Each row is a point. To make a cloud, some directions were put in groups of two or more. Within a group, all points are equally far from the middle, so they leave a hole (a ring in 2 directions, a hollow ball in 3). The other directions are filled evenly. Then the cloud was stretched, turned, moved and blurred a little. Count the holes, and give their numbers of directions, smallest first.

Cloud (15 x 2):
[[-45  30]
 [ -1 -39]
 [ 46  29]
 [-45 -22]
 [ 27  51]
 [-39 -28]
 [ 46   3]
 [ 24 -29]
 [ 42  37]
 [-31  45]
 [-34 -33]
 [ 24  53]
 [-22  51]
 [ 45   2]
 [ -2 -38]]
Holes: 1 (2)

Cloud (14 x 2):
[[  1 -62]
 [-25 -48]
 [-25  32]
 [ 35 -59]
 [  2 -62]
 [ 44 -28]
 [ 14  15]
 [ 30  -1]
 [ 40 -54]
 [-58  14]
 [ 11  17]
 [ -4  26]
 [-27  33]
 [-31 -44]]
Holes: 1 (2)

Cloud (19 x 3):
[[ -2  64   0]
 [-64  25  25]
 [-44 -25   7]
 [ -1   0  60]
 [-44  47  -4]
 [ 18  57  16]
 [-37 -13 -25]
 [ 16 -55  24]
 [-18  69   0]
 [-12  41 -19]
 [-19 -23 -46]
 [-16 -26 -51]
 [-39 -40  -2]
 [-28 -63 -12]
 [ -2  -8  54]
 [-53  42   4]
 [ 24 -25  35]
 [-42   5  63]
 [ 20  54  17]]
Holes: 1 (2)

Cloud (29 x 4):
[[ 32 -35  23 -20]
 [-60  52 -29 -23]
 [-36 -21  22  16]
 [ 18 -32 -27 -44]
 [-61  15  26 -12]
 [ 29  45  37 -14]
 [ 27  -1  48 -35]
 [ 46   3 -36 -44]
 [  9 -35   8 -52]
 [ 11  26  47 -37]
 [  4  63 -39 -43]
 [ 43   9 -10 -70]
 [ 14  29 -55 -16]
 [-23 -28  41  30]
 [ -1  53 -43 -10]
 [ 11  -4  13 -85]
 [ 16  61  -3 -26]
 [-44  49  15  25]
 [ -2  32  57 -20]
 [ 44  -6 -22 -66]
 [-68  28 -32 -22]
 [-43  44  37  -9]
 [ 55  -6  47 -10]
 [-12  -5 -58 -25]
 [ 31 -36   1   2]
 [ 38  47 -15 -17]
 [ -1  39  53 -20]
 [ 18 -29   1 -66]
 [-47  46  32   4]]
Holes: 1 (3)

Cloud (27 x 4):
[[-39 -63   3   7]
 [-52 -24 -41  -4]
 [-10  11 -34 -69]
 [-12  10 -45  43]
 [-58  21  24 -31]
 [-33 -44   4  48]
 [-41 -13  50 -40]
 [-14 -59 -35 -27]
 [  9  11  48  35]
 [  6 -27   2  60]
 [-49  -5 -39  22]
 [-40 -52  27  22]
 [ 24  12 -55 -46]
 [ 32  42   9 -45]
 [ 44  -7  34 -26]
 [-28 -49  41 -26]
 [-48 -16 -43 -29]
 [  2  58 -11   9]
 [-32 -37  48 -31]
 [-31  13 -40  35]
 [-49 -38 -36   7]
 [-36 -57  31  -4]
 [ -7 -27 -16  60]
 [ 33 -20 -59 -25]
 [  5  35 -44  25]
 [-14   6  54  36]
 [ 28  41 -25 -47]]
Holes: 2 (2, 2)

Cloud (57 x 6):
[[-55 -14  63  34   7  -3]
 [-61  49  26  -2  10   2]
 [ 16 -15  69  -1 -50  66]
 [ 22  54  30 -30 -28 -24]
 [-13  19  34 -37 -13 -58]
 [ -7  18  63  40  54 -23]
 [ -9  18  49 -42 -82  30]
 [ 10  53  40  19 -41  49]
 [ 14  25   4 -54 -54   8]
 [-14 -16   7 -17 -48 -25]
 [  1 -46  40 -19   9  77]
 [-49  -2  -2  -6  53 -43]
 [-58 -55  45   1  14  -9]
 [ 18  76  45  -5  24  -5]
 [ -3 -20  23  19  39  36]
 [-27 -12  38 -18  14  54]
 [-37 -25  53  46 -20 -26]
 [ 13  18  33  24 -65  17]
 [ 32 -37   2   6  -7  -3]
 [ 40  13  20  21  24  87]
 [ 41  87  -1  -5  -5  36]
 [ 54  71  20  24 -22  67]
 [  5  15 -19  52  16  -6]
 [ -5  -2  11 -58 -53  -6]
 [ 16  48  53 -10 -18  51]
 [-10  28 -25  15 -26  -3]
 [-42  13  67  26 -45  21]
 [-61  17 -18 -47  17  -1]
 [  0  53  44 -13  15  22]
 [  0  44  89  29 -24 -25]
 [ -7  16  -7  43  -1  24]
 [ 11  76   1 -19  36 -51]
 [ 61 -20  54  44  -4  71]
 [  4 -40  34 -23 -41   0]
 [-13 -12  19   2 -31 -49]
 [-11  27  -4 -24  52 -34]
 [ -1  33  15 -34  21  43]
 [ 62  -4  17 -25  25  11]
 [-35 -10  21  12  56 -22]
 [ 29  61 -17 -12  25 -52]
 [ 13 -31  24  31 -35  10]
 [ 13 -37  18 -45  13  14]
 [-10  49 -32 -38 -14  19]
 [ -2 -23  73  21 -35  22]
 [ 74  38   4 -35  -2  14]
 [ 12  37  72  39 -41 -27]
 [ -8 -31  65 -15 -48  88]
 [ -7  -9  61  18  41 -49]
 [ 14   0  66 -34 -23  38]
 [ 23 -13  60  56   7 -30]
 [-33 -54  21  16 -20  -6]
 [-14 -24  55  29  38 -18]
 [-21 -12  -5  43   4 -23]
 [ 45  49 -47  18  26  -9]
 [ 42 -14  48  12 -45  19]
 [ 56  25  28 -43  -7  24]
 [-39  11  56   2 -59  53]]
Holes: 1 (4)

Cloud (55 x 6):
[[  0  43  46 -46  -1  10]
 [-17  54 -58  18  15  28]
 [ 39   2  27 -53  35 -24]
 [-52  27 -11  34 -47 -27]
 [-62  21 -12 -31 -31   9]
 [-21  33 -36  23 -17  74]
 [-17  54 -13 -44 -13  29]
 [-28 -31   5 -45 -54   2]
 [ 12  48  43  53 -11  31]
 [ 32  21 -59 -33   6 -37]
 [-36 -14  29  82 -27   5]
 [-70 -12 -49  10 -21 -10]
 [ 15 -28  33  60  30   2]
 [-17 -10 -12  42 -80  30]
 [ 33  -1  22 -56  37 -30]
 [ 33   3  31 -29  53 -44]
 [ -7 -20 -56 -25 -15 -57]
 [-47  -5 -13  74 -51  15]
 [ 43   7   9  42  40 -23]
 [-24  12 -51  11   5 -63]
 [-42 -50  43  26  10 -31]
 [ -1  66 -36 -24 -29  17]
 [ 36  11 -47  37  23 -10]
 [-18  73 -39  23   4 -11]
 [-34   8 -36  42 -33  74]
 [ -4  -6  48  11 -58 -43]
 [-45 -22  54  65 -22   2]
 [-11 -61  10 -19 -52  32]
 [-47 -18  71  32 -38   8]
 [ -7 -34 -40 -25 -51 -34]
 [ 10 -35   2  15 -52 -55]
 [ 15   4 -47 -25 -14 -66]
 [ 20 -49   4   0  31  29]
 [-33 -42  34 -10 -56  43]
 [-34 -19  52  44  -5  56]
 [ 34  -5  10 -40  50 -11]
 [ 49   4  38 -32  42 -31]
 [-63  32 -37 -15 -28   0]
 [ -7 -21 -13  12 -77 -21]
 [  8 -30  12  19 -62 -44]
 [-31  29  39  -5  37 -34]
 [ -9 -27 -42   9 -18 -69]
 [ 10  -2   1 -10  59  15]
 [  1  43  17  22  44 -49]
 [ 37   6  52  43 -35  24]
 [ 49 -38  44  37 -13  -4]
 [  2 -10 -19  36 -72  42]
 [ 42 -11  24 -31   5  37]
 [-32 -48 -55  47 -20   0]
 [  9  30  31  14  59 -25]
 [ 20  -2 -37 -32  45   6]
 [ 33   6  40 -58  20 -34]
 [ 20 -11 -57  -3  29  23]
 [-17 -42 -36  34 -21 -55]
 [-26  59 -47  18   9 -29]]
Holes: 3 (2, 2, 2)

Cloud (79 x 8):
[[-52  -6 -44  64 -24 -19 -23  16]
 [-37  14 -26  60 -47 -64  20 -11]
 [-58 -19   6  28 -31  33  37 -71]
 [ 31 -21 -13   3 -58 -29  27  40]
 [-27 -43 -40   8  41 -43  -7 -72]
 [ 24 -28 -32  49 -51 -12  42  32]
 [ 13 -22  -1 -52  11  -6  25 -32]
 [-90 -15 -53  19 -19  40 -24 -29]
 [ 12 -38  11  59 -26 -14  39   0]
 [ 45 -18  16  -7  -1 -69  -3 -44]
 [ 30  -9  56  30  -9  -8  -6  12]
 [ 17  23 -39  -5 -22  20 -43 -27]
 [-58 -13  25 -12  37  11 -35 -65]
 [-41  31  -7  49 -20 -32  15 -81]
 [-26 -21  43 -41 -12  52 -15 -18]
 [ -7 -33  -8  22  40  34  25  42]
 [-30  50  -6   5  18 -87   0 -27]
 [  7 -36  20  -4  49  28  14   8]
 [  5 -67 -33  50  -9  22  12  13]
 [-42 -17 -13  66 -39  68  19 -22]
 [-33   7 -21 -12  -4  18  24  80]
 [-56  26 -25  -2 -29 -38  76   5]
 [-43  10 -55  33  21 -35  43 -40]
 [ 18  35   5   6 -54 -30  34  53]
 [ 23   0  17  63  36 -54  14 -47]
 [-71 -24 -51 -10  -5  69 -21 -17]
 [ 27   5 -28  44  10  30  33  10]
 [-38 -24  13 -13  59 -34   8 -54]
 [-77   3 -46  28 -50  33  41  -3]
 [  2  20 -57  62 -35  28 -19  45]
 [  9  -3  27  41 -11 -59  68 -20]
 [  2  39  28   9 -72  14  35 -12]
 [-52  -4  24  -5  29 -35  22 -75]
 [-24  54  10  57  15  21   9  49]
 [ 44 -59 -22  35  -2 -34  28 -35]
 [ 21 -14   3  30   6 -41 -68 -27]
 [ -7  28   2 -42  -3 -57   6 -47]
 [-12  16  49 -23  37   9  11  30]
 [-21 -43 -25  54 -14  27  36 -72]
 [-20  28  12  68   1 -27 -56 -21]
 [-47  28 -19 -31   9 -80  17 -32]
 [-15 -16  11  50 -45 -18  73 -22]
 [-82   2 -21  64  31  45 -12  -3]
 [-35  19  18 -68  11 -12  -2  33]
 [ -9   4 -62   0 -12 -36  46  57]
 [ 59   8  27  12 -41  -1 -16 -40]
 [ 36  -2  -9 -15   3  54 -49  -9]
 [ 25 -25  29 -35 -47  35  -8 -32]
 [ -2   8  37 -26 -40  22   9  48]
 [-22 -10  12 -35  17  58 -71  -4]
 [-47  18  -5 -22 -53  18  20 -62]
 [-50  -4 -41 -24  16 -17 -31 -70]
 [-14 -60 -59   3  25 -28   5 -62]
 [ 46 -13  39  53  28 -17 -15  -7]
 [ -6  -5  25  60  13  29 -66 -33]
 [ -8   2 -11   2 -17  86  -6 -20]
 [-42  12  -9  54  31  42 -75 -12]
 [ -3 -19  37 -28  15 -26 -21  30]
 [-44   9   8  40 -12 -15 -17  47]
 [  2  21   2  39  38 -35 -65 -45]
 [-15  71 -23  31  -3 -25  -9  -3]
 [ 16 -42 -33  28  15 -30 -66 -39]
 [ 14  20  -8  51  19   7   7  73]
 [-31  45  38  63  27 -31  30 -30]
 [-37  31 -24  84  29   2   3  43]
 [ 11 -65 -56 -15  18 -52  -8 -24]
 [  4   2 -55  67   3 -17 -29 -58]
 [  3   3 -10  17  -7 -10  81  -1]
 [-17  34  -8  42  -5  32 -80  16]
 [-62  27  29 -29 -39  16 -22   9]
 [ 22 -30   7  50 -12   4 -32 -79]
 [-37  36  37  54  43  26 -17 -35]
 [ -9 -31  13 -59   5  48  -4   3]
 [ 47  34  19  42  24  12 -27   5]
 [-38  32  56   2 -29  10  38  19]
 [ 17 -17 -69 -10  -8 -50 -47  22]
 [-23  23 -62  -6  16  22 -57  21]
 [-61  41 -26 -12 -18  34 -51 -13]
 [-73 -28 -34  34   6 -15  60 -44]]
Holes: 1 (8)
